Each point is reached from the start by the listed moves, each made once or not at all, plus a little noise. Say if it took an odd or an even number of moves. Then give how often each move was made.
In the rows, 128 means zero.

Moves:
(1): [106 123 190 153 124]
(2): [ 86 121 112 136 162]
Start: [155  84 163 142 165]
Points:
[134  77 227 171 161] -> odd (1, 0)
[115  77 146 147 200] -> odd (0, 1)
[155  84 159 143 167] -> even (0, 0)

Moves:
(1): [129 101 139 141  71 134  69 141 134]
(2): [ 91 142 112 129 146 120 126 153 120]
(3): [167 127 128 178 127 120 141 116 120]
(4): [130 104 105 133 118 156 133  99 100]
(5): [157 133 137 114  97 145 111 129 103]
(6): [149 133 201 120 115 147 138 124 102]
(7): [127 130 110  55 155 177  95 138 132]
(8): [132 140 143 125 111 148 144 158 116]
Start: [153 128 136 132 123 120 130 137 124]
Points:
[185 107 157 134  35 145  53 152 103] -> even (1, 0, 0, 0, 1, 0, 0, 0)
[211 115 186 101  39 246  61 173  28] -> even (1, 1, 1, 1, 1, 1, 1, 1)
[192  77 106 126  85 200  54 119  95] -> even (1, 0, 1, 1, 0, 0, 1, 0)
[219  80 199 196  41 165  99 104  66] -> even (1, 0, 1, 1, 0, 1, 0, 0)

Moves:
(1): [133 134 125 127 130 119 105 116 120 137 143 111 123 125 114]
(2): [113 144 136 125 128 117 145 119 121 121 123 129 143 117 129]
(3): [133 132 132 123 127 143 134 152 118 110 114 145 141 126 124]
(4): [131 145 126 115 131 126 123 145 142 128 125 127 112 122 128]
(5): [132 130 137 129 123 138 135 101 126 139 123 142 129 128 127]
(6): [122 127  97 118 118 132 149 151 131 126 148 134 100 134 123]
(7): [126 133 120 131 152 124 136 111 132 139 142 132 112 119 146]
(8): [134 144 138 117 131 125 150 126 117 135 107 118 130  99 131]
(9): [128 132 127 120 129 120 117 101 135 130 154 125 126 128 148]
(10): [123 122 116 129 128 128 134 121 131 126 137 128 118 121 128]
(11): [131 115 112 137 134 148 140 126 123 101 129  99  89 121 123]
(12): [145 120 138 123 115  94 117  99 144 105 128 139 113 140 111]
(13): [123 123 126 123 134 142 120 136 123 142 115 127 131 135 129]
(14): [112 122 143 133 126 116 131 140 126 121 142 139 134 127 150]
Start: [143 127 110 152 130 123 149 135 139 111 132 127 125 126 119]
Points:
[133 153 125 136 132 126 154 111 127  76 162 120  97  95 137] -> even (1, 1, 1, 1, 1, 0, 0, 0, 1, 0, 1, 0, 0, 1)
[145 100 104 159 144 109 170 115 143  44 156 142  63 111 133] -> even (0, 0, 1, 0, 0, 0, 1, 0, 0, 1, 1, 1, 0, 1)
[133 156  78 135 156 146 235 152 114  74 127 115  71  77 125] -> even (0, 1, 1, 0, 0, 1, 1, 1, 0, 0, 1, 0, 0, 0)
[162 126 107 153 138  86 134  46 151 117 163 138  82 117 107] -> odd (1, 0, 0, 0, 1, 0, 1, 0, 0, 1, 0, 1, 0, 0)
[161 137 125 140 120 104 148  53 133  60 149 119  94 115  94] -> odd (1, 1, 1, 0, 1, 0, 0, 0, 1, 0, 1, 1, 0, 0)
[118 148 103 155 161 107 196 101 117  94 162  86  80  61 140] -> odd (1, 1, 0, 0, 0, 0, 1, 1, 0, 1, 1, 0, 0, 1)
[131 115  61 130 147 103 162 114 173  77 198 125  10 119 149] -> odd (0, 0, 0, 1, 0, 1, 1, 0, 1, 1, 1, 1, 1, 1)
[152 137  82 131 141  95 189  97 152  89 176 118   7  82 121] -> even (1, 0, 0, 1, 1, 1, 1, 1, 0, 1, 1, 1, 0, 1)
